Every row gives one point. Each copy is the shape, with its points in the same order, turned, moved and blurred by noise. Say if it was mirrored as well.
(in the rows, 128 means zero)

Shape, 5 rows:
[[127 153]
 [163 124]
 [122 118]
 [112  82]
 [ 55 147]]
Copy 1 (5 x 2):
[[129 140]
 [175 124]
 [131 108]
 [131  69]
 [ 61 124]]
Copy 1 is: only turned
Copy 2, 5 rows:
[[111 127]
 [148 100]
 [135 148]
 [164 175]
 [ 82 187]]
Copy 2 is: mirrored
Copy 3, 5 rows:
[[156 131]
 [105 122]
 [144  99]
 [130  63]
 [212  88]]
Copy 3 is: mirrored
Copy 4:
[[127 148]
 [175 139]
 [134 118]
 [147  79]
 [ 72 117]]
Copy 4 is: only turned

Shape (7 x 4):
[[109 122 113  97]
 [100 138 123 105]
 [160  89 177 120]
 [121  94 116 184]
 [152  74 148  84]
 [153 115  88 197]
 [ 89 120 103  89]]
Copy 1, 7 rows:
[[ 97 112 110 104]
 [ 96 125 100 124]
 [178  75 129 131]
 [112 107 181 160]
 [156  60 112  98]
 [113 133 213 133]
 [ 73 106  95 110]]
Copy 1 is: mirrored
Copy 2 (7 x 4):
[[ 91 119 104  95]
 [ 82 134 107 107]
 [129 110 187 113]
 [128  81 114 169]
 [116  93 164  73]
 [167  96  91 172]
 [ 73 113  87  89]]
Copy 2 is: only turned

Shape:
[[110 121  84 146 106 175  93 158]
 [ 71 109 179 137 144 137  98 149]
 [112  92 143  90 137 140 152  92]
 [102 167  89 106 118 129 152  82]
 [162 111 166 145 157 143 158 150]
 [167 127 112 156 154  89 151  70]
 [ 77  95 160 137 150 114 164 157]
 [144 147 145  98 126 130 106  62]
 [138 174 150  67 153 124 141  99]
 [156 117 115  74  68  93 135  64]
 [142  94 182 152  67 162 115 110]
 [ 89  81 119  83  96  98 168 105]]
Copy 1, 12 rows:
[[ 80 133  70 120  96 160 135 145]
 [ 43 138 161 135 150 128 129 146]
 [ 98  76 163  82 142 143 151 103]
 [136  56 123 137 106 146 119  98]
 [125 146 160 128 162 148 186 113]
 [160 109 122 127 132 108 144  42]
 [ 77  99 154 137 166  96 172 151]
 [127 107 171  91 106 156 101  75]
 [159  89 173 112 142 154  94 123]
 [152  83 157  63  57 113 129  87]
 [ 68 144 176 106  75 160 171 101]
 [109  47 147  79 106  95 165 130]]
Copy 1 is: mirrored
Copy 2 (12 x 8):
[[128 168 161 110 101 124 170  90]
 [ 75 133 211 122 172 127 141 109]
 [105  64 161 105 146 173 144 119]
 [ 98 113  94 121  95 177 125 116]
 [152 103 191 170 175 139 154 164]
 [167  71 101 176 148 137 116 110]
 [ 66  95 186 129 173 114 159 145]
 [148  99 144 114 124 197  97 106]
 [117 126 122 105 163 191  98 166]
 [140  64 138  89  72 155  88 147]
 [130 109 236 147  91 157 129 118]
 [ 83  51 140  93 108 122 138 152]]
Copy 2 is: mirrored
Copy 3:
[[136 121  98 168  70 130  96 163]
 [ 65 118 169 171 127 104 133 141]
 [140 106 164 107 122 103 168  96]
 [127 146  84 105 125 143 146  81]
 [164 137 165 165 163 115 158 162]
 [170  95 101 139 200 125 146  91]
 [ 96 127 147 163 134  75 179 152]
 [136 116 154 111 156 171 114  82]
 [125 173 165  89 162 139 133 100]
 [139  71 123  68 141 175 158 109]
 [138  70 166 179 111 182 166 150]
 [111  86 126  84 113  96 195 119]]
Copy 3 is: mirrored

Shape (14 x 11):
[[169 118 123  98 159 117 115  63  99 130 171]
 [ 87 184 123 122 177 134  77 163 102 151 140]
 [ 80 158 100 104  82 112  84 159 148 122  84]
 [100 191 123 181 155 109 110 141 162 121 118]
 [147 140 112 121 173 152 163 102 143 125  80]
 [160 156 120 115  87 127 149 148 115  84 179]
 [ 71 171 105 170 134 166  85  78 108  96 113]
 [148 104 121 123 142 115 154  91 190 173 170]
 [ 94  81  80 166 121  79  98 127  97 168 120]
 [174 100 159 124 119 189 105 126 122 126 124]
 [102 144 163  85 139 170 129  68 113  65  90]
 [180 140 109 174  96  76 134 137 117 167  91]
 [110 151 142  98 185 160  95 121 170  70 125]
 [137 165  50 130  98  98 125  72 126  87 161]]
Copy 1 (14 x 11):
[[139 139 145 136 176 151 106  78 117 154 178]
 [115 161 161  74 158 154  76 167 103 109  86]
 [145 147  88  59  82 106  93 132 139 109  65]
 [120 184 157 106 131 118 102 160 184  71  95]
 [111 131 142 144 107 142  88 135 197 159 132]
 [153 168 118 152  87 125 144 130  82 116 148]
 [ 70 146  90 103 142 145  80 113 160  64 117]
 [138 163 154  96 149 134 180 109 181 179 145]
 [134 127 106 126 192 114 139 103 137 130  42]
 [142 116 139 126  92 216 126 100 134 131 137]
 [ 83  85 127  98  78 129  69  94 149 105 176]
 [165 178 149 175 119 118 123  91 161 137  51]
 [135 118 149  61 115 145  81 163 171  93 179]
 [135 197  69 137 150  90 113 107 145 115 162]]
Copy 1 is: mirrored
Copy 2:
[[136 113 110 101 173 130  93  30 149 125 170]
 [109 187  94 167 188 124 130 134 158  95 143]
 [135 162 104 127  84 123 147 186 179 132 148]
 [147 151 130 205 155 104 162 129 190 127 104]
 [151 129 132 106 172 154 143 102 161 156  81]
 [137 130 155 131 113 150 190  91 126 119 183]
 [ 93 132  74 168 120 134 142  88 178  91  84]
 [128 117 156 134 165 120 128  72 173 221 163]
 [134  93  72 167 131  80 103 135 109 163 155]
 [101 120 169 128 141 203  96 107 131 132 131]
 [ 91 125 139  59 133 140 147  85 182  82  80]
 [212 125 141 168 112 121 110 123 105 166 136]
 [104 130 142 110 176 147 150 121 227 108 118]
 [171 111  75 130  88 132 183  54 177 133 169]]
Copy 2 is: only turned
Copy 3 (14 x 11):
[[169 105 127 101 103 130 116  79  75 107 129]
 [ 72 163 131 109 175 137 125 124  73 143 158]
 [ 73 166 117  95 127 121  71 164 144 164  99]
 [ 87 160 164 165 151  72 114 143 118 138 145]
 [141 146 164 119 136 114 161  94 151 136  99]
 [163 151 125 101 107 126  99 171 131  99 173]
 [ 69 191 133 157  78 133 117  92  88 131 127]
 [157  44 152 132 132 119 112  87 141 142 153]
 [100  89  70 153 121 128 122 166  94 150  83]
 [162 132 193  98 104 191 126 144 110 126 111]
 [ 99 181 175  68  69 128 128  69 132  93  97]
 [175 112 132 143 125  79 142 200 101 167 106]
 [ 95 171 189  99 153 127  82  81 128  89 134]
 [172 166  73 150  90 103  77 109 129 120 141]]
Copy 3 is: only turned

Shape:
[[188 103  74 172 179 109 102  87 123 138 105 148]
 [180 188 151 178  86 146  84 161 123  94 130 175]
 [103 158 166  98 166 177 141 105 132  91 176 143]
 [ 88 142 107 160 136 159 106  60  90 109 110 156]
 [110 141  72 146 135 114 152 167 131 106 139  78]
 [177 139 170 131 123 108  82 144 118 181 150  89]
 [149 108 104 127  89  99 103 109 133  90 130 142]
 [121 174 102 160  82  79 155 155 133 150 145 135]
 [108 117 142  98 106 104 163 159  91 158  94 125]
 [ 95 203  75 112 130  97 156  88 157 135 111  84]
 [187 107 176  75 139 160 117  82 105 176 107 106]
 [130 115  80  84 123 131  96 140 162 150  87 122]
 [106 164 151 153  96 157 171  98 125 151  92 114]
 [165 157 173 170 155  96  95 159 173  91  97 148]
 [163 186 157  92 164 178  81 160 128 107 170  81]
 [ 86 119 110 130  83  86 132  80 191 154 172 134]]
Copy 1, 16 rows:
[[177  89 188 124 125 126 200 127  84  87 107 100]
 [141 162 136 206 125 169 105 142  83  45  72 113]
 [106 103  98 100 130 160  79 122 106  65 126 190]
 [ 62  87 165 123 117 195 151 123 109  79 121 110]
 [158 118 115 137 110 170 140 199 188 109 132 130]
 [163 170 147 152 181 119  96 132  99 136 145 109]
 [145 119 128 138  90 131 129 111 126  98  91  79]
 [152 161 127 202  82 175 141 145 136 129 140 136]
 [ 91 118  84 173 139 136 156 139 139 172 115 125]
 [139 162 115  94 101 231 171 138 160 145 135 132]
 [138 104 112 105 215 137 113 102  65 153 112  97]
 [146 118 141 112 128 148 141 157 141 175  53 105]
 [107 113 108 166 166 223 142 111 133 127 129 124]
 [169 174 139 167 156 126 156 106 135  53  71 155]
 [155 162 104  86 175 148  57 184  97  75 110 142]
 [153 127 165 138  62 173 109  64 172 154 142 139]]
Copy 1 is: mirrored
Copy 2 (16 x 12):
[[184 142  53 131 179 161 153 181 113 148 119 109]
 [223 148 159 157 146 111  65 123 100 117  83 132]
 [117  60 164 140 168  97 134 114 151  97 146 137]
 [133  97 106 159 185 199 106 115 124  98 126 127]
 [ 94 120 136 170  88 139 137 163 103 150  92 114]
 [165 151 137  99 132  97  87 143 127 174 162  65]
 [166 128  87 124 101 143 101 152  88 103 129 136]
 [129 152 106 175  88 120  85 104 114 172  99 138]
 [111 105 111  71 100 137 106  87 101 170  93 111]
 [ 81 125  78 193  89 132 130 107 162 117 100  83]
 [189  86 112  56 141 126 136 108 150 147 165  56]
 [147  99  77  92  96 143  92 171 161 131  89  99]
 [135 125 150 135 116 177 127  60 157 144 107 109]
 [167 198 142 112 153  88 126 145 129 105  77 131]
 [158  80 191 137 146  59 102 165 145 116 125  60]
 [116 144  74 145  75 146  96 128 167 132 174 177]]
Copy 2 is: mirrored
